Every row gives one point. The ring and each string are closed loops that go straight from each point to the next, and from the last back to the first. Before rounding, they use only three directions, however many columns there are. Count how often each string passes through the ring. Passing back the other way cancels.
In the rows, zero is written as 128.

Ring (10 x 4):
[[178 150 121 117]
 [163 198 114 115]
 [134 228 113 116]
 [ 91 239 117 119]
 [ 37 204 125 126]
 [ 25 153 131 130]
 [ 43 102 138 132]
 [ 66  79 142 132]
 [122  68 143 128]
 [166 100 133 122]]
String (14 x 4):
[[191  98 186 126]
 [199  89 137 120]
 [198  97 115 117]
 [207 115 156 121]
 [169 143 178 125]
 [136 147 145 123]
 [138 138 110 119]
 [174 116  77 114]
 [211 102 110 116]
 [210  93 128 118]
 [183  89  98 117]
 [139 114  95 119]
 [133 127 132 123]
 [153 119 166 126]]
Times through: 0

Ring (8 x 8):
[[181 151 140 133 138 131 126 105]
 [149 196 125 123 143 118 111 117]
 [ 93 201 106 117 135 107  95 132]
 [ 62 175 102 118 125 106  90 139]
 [ 57 127 113 126 114 113  94 136]
 [ 85  92 130 135 111 125 106 126]
 [129  83 142 140 116 134 120 114]
 [172 109 146 139 128 136 129 104]]
String (26 x 8):
[[125 182  89 116 135 110 109 126]
 [120 157 119 125 130 118 109 122]
 [121 191 145 128 137 119 102 121]
 [132 224 141 123 146 115 101 120]
 [144 225 109 116 148 111 107 121]
 [139 184  88 116 138 111 113 122]
 [129 162 103 121 132 116 112 122]
 [119 165 144 131 131 122 105 120]
 [127 160 105 122 132 116 111 122]
 [137 198  77 111 141 107 111 125]
 [130 220  95 113 144 107 104 125]
 [114 244 141 121 147 110  92 126]
 [108 214 141 124 140 114  95 125]
 [100 249 117 114 146 104  89 132]
 [105 220  71 107 140  99  99 134]
 [108 185  86 114 134 107 104 130]
 [109 163 138 129 130 120 103 123]
 [ 94 192 145 127 133 115  94 127]
 [ 74 234 130 118 139 105  83 136]
 [ 82 231  71 105 139  95  90 140]
 [ 99 197  75 110 135 102 100 134]
 [114 162  92 118 130 112 108 127]
 [107 167 147 131 130 121 101 123]
 [ 94 227 139 122 140 110  89 130]
 [103 240 106 113 144 103  92 132]
 [122 209  68 108 141 102 106 130]]
Times through: 3

Ring (6 x 12):
[[194 109 107 112 140 103 175 114  95 116 128 117]
 [183 166 111 128 138 116 147 124  91 107 133 149]
 [ 99 172 147 128 106 150  92 135 126 125 130 160]
 [ 51 114 146 109  87 166  87 141 163 149 131 130]
 [ 82  73 109  97  98 154 124 141 167 151 139 100]
 [155  69  99  98 125 119 169 123 128 135 133  95]]
String (18 x 12):
[[ 10 108 177 106  71 178  62 139 176 159 124 133]
 [ 31 118 121 108  80 183  77 157 185 155 144 127]
 [ 11  96 150 102  71 182  71 148 188 163 134 122]
 [ 38  83 165  99  81 163  89 132 168 158 123 117]
 [ 75  85 170 101  94 144 108 119 143 148 116 119]
 [ 53  61 132  93  87 161 110 138 176 160 132  99]
 [ 63  53  70  89  91 170 127 160 198 162 155  82]
 [105  90  81 102 108 151 135 148 162 144 148 103]
 [115 102 104 107 111 142 133 137 145 138 139 114]
 [ 93  68 149  97 101 138 127 121 144 148 121 105]
 [ 81  57 155  93  96 140 123 120 150 153 119 101]
 [102  93 142 104 105 138 124 124 138 141 125 117]
 [ 67  69 153  96  91 150 111 127 158 154 123 107]
 [ 34  68 144  94  79 168  95 140 181 163 131 105]
 [ 40  95 115 102  83 176  92 154 186 157 144 114]
 [ 89 121 100 111 102 159 112 150 159 141 146 124]
 [110 116 135 111 109 139 121 128 132 134 128 128]
 [ 43 105 182 106  83 160  80 127 154 151 118 132]]
Times through: 2
String (18 x 12):
[[  7  95 160 101  70 181  67 145 186 163 130 123]
 [ 32 104 187 106  78 164  74 128 159 154 117 133]
 [ 60 111 181 109  89 152  88 123 144 146 117 135]
 [ 19 118 201 109  73 169  59 128 159 154 114 143]
 [ 29 137 142 114  79 181  67 153 175 150 138 141]
 [ 56 139 104 115  90 177  87 160 174 145 150 134]
 [ 50 125 117 111  87 175  86 155 174 149 144 130]
 [ 19 101 144 103  74 181  74 149 185 160 135 123]
 [ 11  73 168  95  70 174  76 137 184 166 124 113]
 [ 39  77 107  96  82 176  99 155 193 162 145 102]
 [ 91  98  88 104 103 158 123 150 166 145 148 109]
 [105 102  98 106 107 149 128 143 153 140 143 113]
 [ 98  92  67 102 105 159 133 156 172 146 155 102]
 [ 58  47  91  88  89 166 124 151 193 164 147  83]
 [ 59  54 143  91  88 154 114 131 169 160 127  97]
 [ 37  53 116  89  81 172 106 148 194 166 140  92]
 [ 60  90  95 101  90 171 108 156 184 154 149 107]
 [ 59 108  82 106  91 177 103 164 186 151 155 114]]
Times through: 0

Ring (8 x 14):
[[218 117 121 139 145 147 146 147 120 117 132 138 122 107]
 [197 173 105 137 143 139 137 151 114  99 132 141 136 103]
 [165 188 103 136 141 125 137 156 112  93 129 142 139 106]
 [100 172 123 134 138  94 145 162 116  94 117 143 132 120]
 [ 80 140 136 135 138  83 152 163 120 102 112 141 124 128]
 [ 92  79 140 141 140  84 162 161 122 122 112 136 108 133]
 [140  52 135 145 142 105 163 155 123 133 119 133 103 128]
 [185  64 132 144 145 127 158 150 123 132 125 134 108 119]]
String (9 x 14):
[[118  88 173 130 142 102 160 155 132 117 111 140 112 131]
 [160  31 176 136 145 118 167 149 134 138 115 135  99 130]
 [231  48 132 145 147 148 157 144 124 139 131 132 105 113]
 [249 126 134 133 147 164 143 142 124 115 134 140 126 102]
 [200 172 146 125 144 146 139 148 125  96 127 145 136 106]
 [155 154 134 132 142 121 145 154 121 101 122 142 130 114]
 [131 148  99 143 139 104 146 160 111 105 124 138 127 116]
 [ 98 132  96 147 138  86 151 164 110 108 120 137 122 123]
 [131 117 129 139 141 106 152 157 120 112 119 138 120 122]]
Times through: 0
String (9 x 14):
[[228  56  95 154 146 143 154 147 114 139 136 130 107 110]
 [215  49 127 146 146 140 158 146 123 138 129 132 105 115]
 [192  25 107 155 145 124 163 151 117 146 129 128  98 120]
 [167  32  93 159 143 111 162 155 112 144 128 127  99 122]
 [154  86 111 147 142 111 155 156 116 125 125 134 112 120]
 [154 113 151 133 143 119 152 152 126 113 119 140 119 120]
 [164 109 155 132 144 124 152 151 127 114 120 140 119 120]
 [172 101 123 141 143 123 152 152 119 120 125 136 117 116]
 [186  86  88 153 143 124 152 154 111 128 132 132 113 113]]
Times through: 0

Ring (10 x 14):
[[110 171 120 126 126 119 134 138 140 178 147 124  84  98]
 [160 176 123 112 138 128 187 138 160 188 144 123  74 143]
 [184 179 127 106 145 134 210 132 167 183 136 126  73 168]
 [194 182 130 100 151 140 216 107 157 160 114 143  83 182]
 [176 182 129 100 149 141 199  88 139 144 104 159  94 166]
 [125 178 125 108 138 135 147  68 106 121  95 177 112 118]
 [ 86 173 124 122 128 127 104  71  94 113  97 173 119  85]
 [ 64 169 125 134 120 120  76  86  97 115 105 158 119  66]
 [ 58 166 124 141 116 114  69 108 108 130 120 140 111  60]
 [ 75 167 122 138 118 114  92 128 124 155 137 127  98  71]]
String (22 x 14):
[[ 94 174 117 113 130 128 123  77  95 134 111 176 111  83]
 [108 172 131 129 129 125 117 101 126 128 108 141 105 110]
 [ 94 168 146 154 122 118  75 117 143 101  96 108 111 115]
 [ 30 163 132 157 109 110  24  99  99  98 102 136 126  45]
 [  7 161 120 153 103 106  17 101  84 118 121 147 124  12]
 [ 60 163 134 159 111 108  53 137 135 130 125 103 104  72]
 [109 169 135 142 124 118 108 135 151 142 123 107  94 115]
 [116 172 129 131 128 122 127 124 142 150 125 124  93 115]
 [ 91 172 108 113 126 123 133 106 105 173 142 163  96  69]
 [ 77 170 103 117 120 117 124 124 108 193 161 153  89  51]
 [ 71 168 103 122 117 113 116 137 113 200 169 142  85  45]
 [115 167 139 150 122 113 108 161 171 156 135  81  84 123]
 [115 170 135 140 125 118 116 138 154 148 126 106  91 119]
 [ 97 171 122 127 125 121 117 115 123 152 129 139  98  90]
 [ 72 170 115 125 121 119 101 102 102 150 130 157 105  61]
 [ 40 168 107 124 116 117  76  84  73 142 127 179 117  26]
 [ 87 171 122 126 125 122 106  97 109 136 116 154 108  82]
 [108 171 135 135 127 123 110 110 134 126 108 129 104 114]
 [108 170 143 144 127 122  96 110 140 108  97 119 108 123]
 [ 69 171 128 130 124 126  77  62  86  91  85 174 130  76]
 [ 54 174 106 103 127 131  98  28  43 110  94 228 135  38]
 [ 76 175 109 105 129 131 117  52  67 128 106 206 122  59]]
Times through: 0

Ring (8 x 14):
[[145 154 140 133 202 130 138 172  63 106 173  65  81 128]
 [144 157 110 114 175 102 117 167 109 112 115 126 119  96]
 [127 136 106 101 138  99 104 142 151 117  73 167 145  93]
 [ 99 112 128 109 123 125 101 118 171 124  55 168 141 111]
 [ 66  87 174 134 131 174 111  97 162 129  72 127 110 151]
 [ 80  80 182 134 136 178 126  98 130 117 120  94  96 170]
 [105  93 168 126 144 160 134 114 106 106 150  84  96 164]
 [131 122 153 127 173 142 140 144  76 101 175  68  87 149]]
String (15 x 14):
[[ 43  73 185 138 118 189 103  80 188 138  43 141 114 156]
 [105  83 134  94  94 125 109  96 166 109  84 164 148 133]
 [104  92 147 109 119 139 118 107 143 110 105 133 126 142]
 [ 86 111 184 152 178 183 131 126 105 123 132  68  73 161]
 [ 84  97 208 162 187 205 146 120  76 115 176  25  50 190]
 [138 102 148 110 144 133 141 128  82  90 184  80 102 157]
 [150 113 110  85 119  94 123 131 118  92 137 140 142 120]
 [128 125 136 117 157 127 125 141 107 107 133 108 110 129]
 [128 157 155 150 218 150 137 173  65 116 162  54  67 132]
 [145 191 138 155 249 134 136 203  50 119 164  49  61 110]
 [159 173  93 108 181  84 115 181 106 111 112 136 126  80]
 [150 134  82  78 116  70 103 142 153 104  79 189 167  83]
 [113 122 138 119 150 132 117 133 129 116 104 125 117 124]
 [ 88 123 155 138 163 156 111 130 143 131  78 121 104 127]
 [ 56 102 175 146 148 180 104 107 171 141  48 131 105 139]]
Times through: 3

Ring (10 x 14):
[[172 132  89 125 133  77 121 171 160 116  55 175 159 143]
 [147 157 103 112 131  93 110 155 148 120  66 161 148 128]
 [109 191 129  88 115 132 111 130 124 133  95 132 136 102]
 [ 74 204 153  72  99 170 121 112  98 145 129 107 126  81]
 [ 42 184 167  76  92 195 137 103  73 150 163  94 119  69]
 [ 46 146 161  94  94 191 153 113  70 147 172 103 123  77]
 [ 70 125 148 104  93 178 164 128  81 145 162 116 134  91]
 [139 105 119 113  91 140 178 160 120 140 122 144 161 123]
 [183 103  95 120 100 104 170 180 151 132  83 167 175 145]
 [193 107  86 126 114  84 153 183 163 124  64 177 174 151]]
String (21 x 14):
[[ 98 151 140  92  92 162 154 133 102 145 135 122 142  98]
 [ 87 142 153  84  71 191 181 129  86 157 163 107 145  89]
 [110 126 143  90  68 179 191 142  98 156 153 118 155 101]
 [131 131 127  98  84 151 172 151 117 146 124 134 158 114]
 [110 109 118 126 120 127 144 149 113 126 118 148 142 117]
 [141  96 106 131 116 114 156 165 129 126 105 160 156 131]
 [131 132 117 110 108 127 147 152 126 133 105 146 151 119]
 [192 127  97 106  94 105 165 177 158 136  74 163 177 143]
 [153 132 107 112 110 112 145 161 140 130  88 156 158 129]
 [142 113  97 135 138  89 123 163 140 114  79 169 148 134]
 [174 114  76 146 157  51 103 177 167 101  41 192 154 153]
 [196 162  84 110 129  67 111 173 179 118  31 177 165 147]
 [164 181  99 101 130  85 101 156 162 121  47 162 152 131]
 [114 183 115 105 140 103  87 136 135 118  73 148 131 112]
 [ 97 151 127 110 124 131 120 135 113 127 110 138 133 106]
 [106 179 136  85 100 149 132 131 115 141 113 124 140  99]
 [ 81 230 162  49  77 187 132 107  99 158 132  94 132  74]
 [ 22 238 187  46  80 219 125  82  64 161 169  71 110  49]
 [ 13 190 177  77 100 205 126  90  58 149 176  86 106  57]
 [  7 192 188  66  80 228 146  86  48 160 196  73 109  50]
 [ 77 169 157  77  79 188 160 120  87 155 154 103 137  83]]
Times through: 0

Ring (10 x 14):
[[165 119 168 158 149 149  92 138 140 138  93 131  50 176]
 [153 150 128 183 133 131 106  80 116 153 120 116  57 169]
 [133 152 103 184 132 116 116  60 101 149 133 111  71 164]
 [ 85 148  91 164 141  84 127  58  89 123 144 117 102 147]
 [ 57 141 118 139 154  69 121  87  97  96 135 133 117 131]
 [ 47 125 147 115 168  67 113 124 110  77 120 146 123 125]
 [ 56  91 165  93 181  82 108 167 126  65 102 155 121 136]
 [ 84  58 165  88 187 109 106 194 136  71  88 154 109 159]
 [126  57 167 106 178 138 100 193 145  95  81 146  83 178]
 [152  85 172 132 164 149  94 171 146 118  84 139  63 180]]
String (29 x 14):
[[ 76 137 168 127 161  85 102 128 122  91 111 146 102 130]
 [ 46 156 197 114 167  61  94 136 126  71 110 159 114 105]
 [ 14 140 187  94 177  43 102 145 119  50 113 164 137  98]
 [  8 108 153  85 183  45 117 146 109  46 118 158 149 112]
 [ 18 152 205  97 176  44  95 148 125  51 109 168 131  92]
 [ 76 157 200 128 160  82  90 135 132  89 105 154  96 117]
 [ 75 101 126 121 166  90 118 126 110  91 117 137 112 150]
 [ 76  94 112 123 166  92 124 121 106  94 121 133 113 155]
 [ 76 145 168 132 158  83 101 121 120  94 114 145 101 128]
 [ 51 171 172 134 156  60 101 103 113  87 123 148 111 107]
 [ 36 154 116 137 154  51 124  75  90  89 142 135 129 118]
 [ 56 106  58 139 156  73 144  71  78 101 148 118 129 154]
 [ 90 105 100 139 157  99 125 102 101 109 127 125 105 161]
 [ 91 170 166 153 146  87  99  97 118 112 120 138  88 127]
 [ 83 191 140 170 136  75 107  59 102 121 137 129  92 122]
 [ 95 173 146 164 141  88 105  78 109 121 128 131  87 132]
 [102 121 118 147 152 103 117 102 108 115 122 127  94 157]
 [ 93 102  22 166 143  97 152  44  69 132 156  99 111 179]
 [ 89 134  10 186 130  86 155   7  58 144 170  92 110 170]
 [ 91 186  96 186 128  80 122  29  85 137 152 113  92 137]
 [ 99 171 161 160 143  92  99  92 117 119 121 135  83 131]
 [101 114 118 143 155 104 117 108 109 113 120 128  95 159]
 [ 77 112  47 156 147  85 145  55  75 119 151 109 117 163]
 [ 58 136  53 158 144  67 143  41  71 113 158 112 124 146]
 [ 46 187 125 157 142  51 117  53  90 103 147 131 116 110]
 [ 59 183 166 146 149  63 102  88 110  97 128 143 105 109]
 [ 23 160 123 131 157  41 122  78  90  80 143 139 135 109]
 [ 44 100  89 119 167  68 135 101  90  83 136 131 134 144]
 [ 88  90 107 127 164 101 124 121 107 101 120 130 107 163]]
Times through: 0
String (15 x 14):
[[120 123 165 141 156 118  98 135 131 114 102 138  77 155]
 [148 156 207 158 146 131  78 137 147 129  92 142  51 148]
 [140 167 202 162 143 122  81 124 141 129  98 141  55 142]
 [181 189 174 202 121 144  84  81 133 169 110 121  30 160]
 [176 153  84 211 118 144 118  42 100 180 135  96  47 187]
 [154 137  67 198 126 132 127  44  92 167 140  97  64 186]
 [165 164  70 217 114 133 123  22  91 181 145  93  53 181]
 [160 146  82 200 124 135 121  48  98 169 136 100  58 183]
 [148 101  75 172 141 137 127  82 101 149 127 106  72 193]
 [139 106 114 157 149 132 114 109 116 134 114 120  74 179]
 [125 135 169 148 152 119  96 128 131 119 103 137  72 153]
 [164 158 228 159 146 143  69 150 158 133  82 146  39 151]
 [187  91 191 145 158 172  83 178 159 135  73 138  39 190]
 [171  42 131 130 167 169 108 175 139 127  85 127  62 210]
 [143  53 110 131 165 147 118 150 124 120 100 124  79 198]]
Times through: 2
